Each wall is flat, endless, passes through zero and stands at right angles to its row. A trip goes straight from one point to another. Which walls does it cross, in order?

Walls:
(1): |  -1 |   0 | -11 |
(2): |  -7 | -41 | -25 |
(3): | 31 | 10 | 59 |
(4): | 30 |  5 | 13 |
(5): | -23 |   7 | -88 |
(6): |  50 |  16 | -34 |
Trips:
| -1 |  8 | 17 | to | 40 | 18 |  8 | => 6
|   4 | -12 | -69 | to |  57 | -29 |   3 | => 4, 3, 5, 1
|  -7 | -90 |  -3 | to | -49 |  23 | -31 | => 5
|  34 |  -8 | -23 | to |  17 | -53 |  -4 | => 5

Walls:
(1): |  19 |  13 |   3 | -29 |  -6 |  26 |  16 |  70 | -35 |  46 |  32 |
(2): | -10 |  -6 | -77 |  -2 | -51 |  15 |  -1 |  49 |  -9 |  35 | -17 |
(3): | -42 |   3 |   2 | -19 |  15 |  -7 |  63 | -10 |  32 |  21 |   1 |
(4): |   5 |  -6 |  -1 |  -1 |  -2 | -47 |  -8 |  37 |  19 | -58 | -11 |
(5): |  43 |  22 | -25 |  -8 | -43 | -16 |  53 |   1 |  14 |  17 | -64 |
(6): |  46 |  58 | -66 | -32 | -63 | -48 | -15 |  17 | -51 | -38 |  20 |
Trips:
| -12 | -35 | -42 |  11 |  65 |  43 | -17 | -44 |   9 | -34 |  28 | to | -10 | -42 | -26 |   0 | -34 |  13 |  45 | -91 | -25 | -32 |   2 | => 3, 5, 6
| -26 |  12 | -31 | -45 | -26 | -41 |  53 | -24 |  62 | -38 | -55 | to |  57 |  36 |  21 | -42 | -12 |  47 |  30 |  16 | -14 | -57 | -10 | => 2, 1, 3
| -33 | -47 |  29 | -29 |  78 | -36 | -55 | -77 | -50 |  28 |   5 | to | -34 | -36 |  -3 | -87 | -44 |  42 | -30 | -24 |  53 | -16 |  22 | => 3, 2
|  25 | -41 | -24 | -37 |   2 | 101 | -51 |  58 | -54 |  57 | -23 | to |  42 | -11 |  29 |  63 | -26 | -14 | -98 |  60 |  -6 |  -7 |  24 | => 6, 4
| -46 |  -4 |  27 |  11 |  53 |   2 | -39 |  -8 | -36 |  -2 |  13 | to | -13 | -42 | -26 | -54 | -40 | -26 | -12 | -16 |  61 |  56 | -55 | => 3, 2, 5
| -10 |  29 |  -1 | -40 | -22 |  13 | -18 |  22 |  15 |  20 | -28 | to | -12 | -54 | -36 |  -5 |  20 |  20 |  -3 |   2 | -33 |  19 | -25 | => 6, 3, 5
